Rows are points. Each copy is the shape, with its points in the same order, turned, moved and blurred by noise. Is it also mirrored, or only turned?

Shape:
[[ 13 -11  -6]
 [ -4  16 -11]
 [-57   5  -8]
 [  3  13  14]
 [ 16  17  12]
 [ 15   4  -3]
 [ 15 -10  -8]
 [ 15  15   5]]
Copy 1 (8 x 3):
[[  3 -18  -2]
 [  6  16  -1]
 [-12  29 -53]
 [-16  11   6]
 [-12   6  22]
 [  5  -1  10]
 [  8 -17   2]
 [ -5   4  19]]
Copy 1 is: only turned
Copy 2, 8 rows:
[[ 12   6   7]
 [-13   2 -12]
 [-60   4  15]
 [ -8 -20 -11]
 [  2 -24 -17]
 [  6  -6  -9]
 [  8   4   4]
 [  4 -17 -19]]
Copy 2 is: mirrored

Shape, 7 rows:
[[ 49 -26  -5]
 [-28   8  34]
 [-20  -6 -13]
 [ -2  22 -25]
 [-35  36 -12]
 [ 10  -2  10]
 [ 20 -41  41]]
Copy 1:
[[-52 -33 -43]
 [  3   5  23]
 [ 13 -15 -16]
 [ -4  21 -45]
 [ 30  34 -12]
 [-26  -6 -12]
 [-44 -50   8]]
Copy 1 is: mirrored
Copy 2:
[[ 10 -13 -50]
 [-35  13  22]
 [ -3 -30  20]
 [ 26 -12  24]
 [  0   1  55]
 [ -9  -1  -6]
 [-42   0 -39]]
Copy 2 is: mirrored

Shape:
[[  1  -9 -13 -13]
 [ 18 -10 -30  12]
 [-37   0  10  -6]
 [-60  -2 -27  -4]
 [ 20  36 -19  -9]
 [ 19   2  13  -1]
 [  9  16  16 -14]
 [ 23  11 -20   5]
 [ 24   6 -32  24]]
Copy 1, 9 rows:
[[ -5 -19   2  -2]
 [-23 -27  10  27]
 [-12  17  13 -29]
 [-46  16 -13 -32]
 [ 11   4 -14  35]
 [ 14  -8  25  12]
 [ 23   5  12   5]
 [ -6 -12   5  32]
 [-23 -15  11  44]]
Copy 1 is: only turned
Copy 2, 9 rows:
[[ 17 -19 -17   3]
 [ 31  11 -11  17]
 [-21 -34   7   1]
 [-30 -36  -8  41]
 [  1  18 -40 -14]
 [ 18  -1  -1 -26]
 [  2  -8 -11 -32]
 [ 20  15 -20  -4]
 [ 24  30 -11  14]]
Copy 2 is: only turned
Copy 3:
[[ 21  -2 -25   2]
 [ 47   4  -3   0]
 [-17   9 -25  27]
 [ 10  30 -43  52]
 [ 21  33 -14 -31]
 [  5  -6   2 -16]
 [ -9   7 -11 -20]
 [ 33  14  -3 -16]
 [ 48  19   9  -5]]
Copy 3 is: only turned

Shape, 7 rows:
[[-14 -30 -38   1]
 [-28 -23 -19  38]
 [ 41  -7 -11  22]
 [-16 -55  -3  12]
 [ 30   4 -19  -9]
 [ 16  32   3  -6]
 [ 36  42  11 -29]]
Copy 1, 7 rows:
[[-35  15  25  36]
 [-18  34 -14  45]
 [ 28  28  29  10]
 [-40  49   6  13]
 [ 14  -4  37   7]
 [ 23 -22   4  -2]
 [ 34 -38  17 -23]]
Copy 1 is: only turned
Copy 2 (7 x 4):
[[ -4 -39  27 -37]
 [-28 -53   7 -18]
 [ 36 -37  -7   9]
 [-17 -46  43  -2]
 [ 35  -7  -4 -12]
 [ 15  15 -30   2]
 [ 38  40 -23   5]]
Copy 2 is: only turned
